Each point is reached from the start by the listed moves, each made once or not at all, plus a little noise. Is the number of moves made odd or even? Then give how often each move was made.

Moves:
(1): [ 1.6 -3.2  1.7]
(2): [-4.4  0.7  1.7]
(3): [-1.8 -1.0 -1.4]
Start: [-1.1  0.4  0.3]
Points:
[-5.5 -3.3  2.1] -> odd (1, 1, 1)
[-5.3  1.1  2.2] -> odd (0, 1, 0)

Moves:
(1): [-3.0 -1.5 -1.5 -3.0  3.4 -0.2]
(2): [ 1.0  2.0 -0.3 -1.8 -1.0  2.3]
(3): [ 0.6  0.3  2.2 -1.3 -0.3  1.8]
(4): [ 0.8 -1.3 -0.3 -2.4 -2.1  1.7]
(5): [ 3.9 -1.9 -0.3  1.1  2.6 -0.5]
(6): [-2.2  2.2  0.6  1.0  3.3  3.3]
Start: [ 0.8 -0.4 -0.2 -0.5  0.3  1.0]
Points:
[ 0.2  1.0  2.0 -3.4  1.2  7.6] -> odd (0, 0, 1, 1, 0, 1)
[ 3.4 -4.9  0.0 -6.3  4.1  3.8] -> even (1, 0, 1, 1, 1, 0)
[ 0.4  2.5 -0.2 -3.9  0.6  8.4] -> odd (0, 1, 0, 1, 0, 1)
[-0.8  0.3 -1.8 -5.5  2.6  3.1] -> even (1, 1, 0, 0, 0, 0)

Moves:
(1): [ 0.5 -0.4  1.7 -1.3  1.2 -1.6  2.6  0.1 -3.2 -1.9  2.6]
(2): [-1.2 -0.1 -1.2 -2.1 -2.0  2.2 -0.2  1.1  0.9 -0.4 -0.5]
(3): [-0.2  0.6  2.9  2.0  0.2  0.1  0.3  3.3 -0.8 -0.5  1.9]
(4): [ 1.8  0.6 -2.0  1.2 -2.6  0.2 -0.9  2.2  1.6 -0.1 -6.1]
(5): [ 0.1 -2.9  2.6  0.0  0.2  0.1 -2.5 -0.2  1.3 -0.5 -3.1]
(6): [ 0.8 -1.7  1.3 -0.6  4.1  0.1  4.2 -0.2  1.2 -1.1  1.4]
(7): [-0.5  3.9 -0.2 -1.0  2.4  3.3 -2.5 -0.9 -1.5 -0.8 -0.1]
(8): [ 0.2 -1.6 -0.9  0.7  1.1  1.5  0.1 -1.4 -1.8  0.1  1.6]
(9): [ 0.9 -1.2 -1.5 -0.5  2.4 -1.7 -1.6  0.9  0.6  0.0  0.5]
(10): [-0.7  0.7 -1.7 -1.4  0.1  0.8 -0.1  0.0 -1.2  4.1 -2.3]
(11): [ 4.6  0.8  3.0 -2.1  0.8  0.6  3.5  0.9 -2.7  0.2  4.1]
Start: [ 2.1  0.5  1.0 -0.4 -0.9  0.3 -2.9 -1.7 -0.1  0.8 -1.8]
Points:
[ 4.6 -0.2  3.3  2.3  0.6  0.5  0.7  3.6  2.0 -0.9 -4.5] -> odd (0, 0, 1, 1, 0, 1, 0, 0, 0, 0, 0)
[ 7.1  3.1  1.9 -6.1  9.1  3.3  0.5 -1.1 -3.7  3.3  1.8] -> odd (0, 0, 0, 0, 0, 1, 1, 0, 1, 1, 1)
[  2.7   3.4   2.5   0.3  -0.7   4.9  -8.9   2.6  -0.6   3.0 -11.4] -> odd (0, 0, 1, 1, 1, 0, 1, 0, 0, 1, 0)
[ 3.4  2.5 -4.7 -4.8  1.5  4.9 -5.4  0.2 -4.7  1.9 -6.4] -> odd (1, 1, 0, 1, 0, 0, 1, 1, 1, 1, 0)
[ 5.4  0.5 -2.4 -0.7  6.2  3.7 -3.7 -1.1 -0.1 -0.9 -4.5] -> odd (0, 0, 0, 1, 0, 1, 1, 1, 1, 0, 0)

Moves:
(1): [ 2.5  0.7 -1.4 -1.6 -0.1  1.4  1.3  1.0  1.1 -4.6 -0.2 -0.2 -3.0  0.1
 -1.2 -2.7 -2.3]
(2): [-0.1  0.5  0.4 -1.2 -0.5  2.7  2.0 -2.4  2.5 -0.4  0.7 -0.5 -0.7  1.2
 -0.1  3.1  1.0]
(3): [ 2.0  2.1  2.5  2.4 -0.6 -0.6  0.8 -0.4 -0.4 -0.3  0.6 -2.4 -0.5 -1.2
 -0.6 -2.2  1.6]
(4): [-0.7  1.6 -1.7 -3.6  1.5  5.3 -0.3  0.1 -0.7  0.9  1.3 -0.9  3.1 -0.4
 -0.5 -1.8  0.6]
(5): [ 2.8  0.1  1.6  0.4  0.4  0.6 -0.6 -0.2 -1.9 -1.5  0.9 -3.9  2.0  1.3
 -0.6  0.2 -2.3]
(6): [ 0.2  2.9 -0.4  1.0 -2.3  1.0  1.8 -2.3  0.3  0.8 -0.1 -0.1 -0.5 -0.3
  0.5  1.2 -0.3]
(7): [ 0.4 -1.7  1.0 -2.0  0.0 -3.9  2.0 -0.6 -0.3  4.2 -3.4 -2.3  2.9 -1.9
 -0.6  0.7 -0.2]
(8): [-1.1  1.7  1.9 -2.2 -0.2 -0.7  1.7  0.7 -1.5  1.2  0.7  1.4 -1.4  0.3
 -0.5 -0.3  0.7]
(9): [-0.6  1.2  0.4 -3.0 -0.8 -1.0  1.8  1.0 -0.4  0.9 -0.2 -2.0 -1.2  0.5
 -5.1 -1.0  1.3]
(10): [ 0.0  5.0  1.6  0.2  1.6 -0.4 -2.0  1.7  1.8  1.8  2.5 -2.5 -1.9  3.2
 -0.4 -2.0  1.2]
(11): [-0.3 -0.7  1.6 -0.3 -3.4 -0.5  1.2  1.8 -0.7  1.9  0.0  1.1  1.1  1.1
  0.6  0.6  0.4]
(12): [-0.1 -0.2 -2.8 -1.8 -1.3 -3.5 -3.0 -1.1  1.6  0.6  1.8  0.3  1.0 -1.1
  2.0  0.2  0.8]
(13): [ 3.3 -1.3 -0.1  2.9  1.0  2.5  2.8  3.6 -1.3  1.8  3.3  2.8  1.9 -2.9
  1.6  0.5 -2.1]
(14): [-0.1  0.9  1.3  1.2  1.4 -1.1  1.4  2.9  0.9 -2.5  0.1  2.4  0.7  0.8
 -2.1  0.2 -1.5]
Start: [-1.5  0.0  1.6  0.6  1.6 -0.2 -1.8  1.9  1.6 -0.1  0.0 -2.1 -0.5  2.3
 -0.9 -0.7 -0.3]
Points:
[ 4.8  6.4  1.1 -3.0 -4.4  3.2 -0.2  1.1  0.7 -2.0  4.2 -8.2  2.8  1.7
 -0.4 -5.3 -1.9] -> odd (1, 0, 1, 1, 1, 1, 0, 0, 0, 0, 1, 1, 0, 0)
[ 1.0  0.6  1.5  0.6  2.1 -3.9 -4.1  3.8  2.0 -3.7  2.5 -3.5  3.3  3.2
 -1.4 -0.5 -3.8] -> odd (0, 0, 0, 0, 1, 0, 0, 0, 0, 0, 0, 1, 0, 1)
[ 3.0  6.3  4.9  3.1 -1.3  8.7  7.7  5.2  2.1  1.6  5.5 -0.1  4.6  0.5
 -1.9  0.7 -0.9] -> odd (0, 1, 1, 1, 0, 1, 0, 0, 0, 0, 1, 0, 1, 1)
[  4.7   9.6   7.0  -3.2  -1.9  -2.2   1.4   6.4   6.7  -4.1   6.4 -10.0
  -3.0   8.1  -8.6  -4.3   0.1] -> odd (1, 1, 1, 0, 1, 0, 0, 0, 1, 1, 1, 1, 0, 1)
[-0.8  7.9  2.4 -4.8 -4.6  1.9  3.6  1.5  4.4  1.7  3.9 -4.2  2.4  2.9
 -6.2 -0.6  3.3] -> even (0, 1, 1, 1, 0, 1, 0, 0, 1, 0, 1, 1, 0, 1)
[-0.3  2.6  1.9 -4.8  0.1  7.6  3.4  5.8  5.0 -4.5  1.9  0.4  0.4  5.2
 -4.0 -1.2 -2.0] -> odd (1, 1, 0, 1, 0, 0, 0, 0, 0, 0, 1, 0, 0, 1)
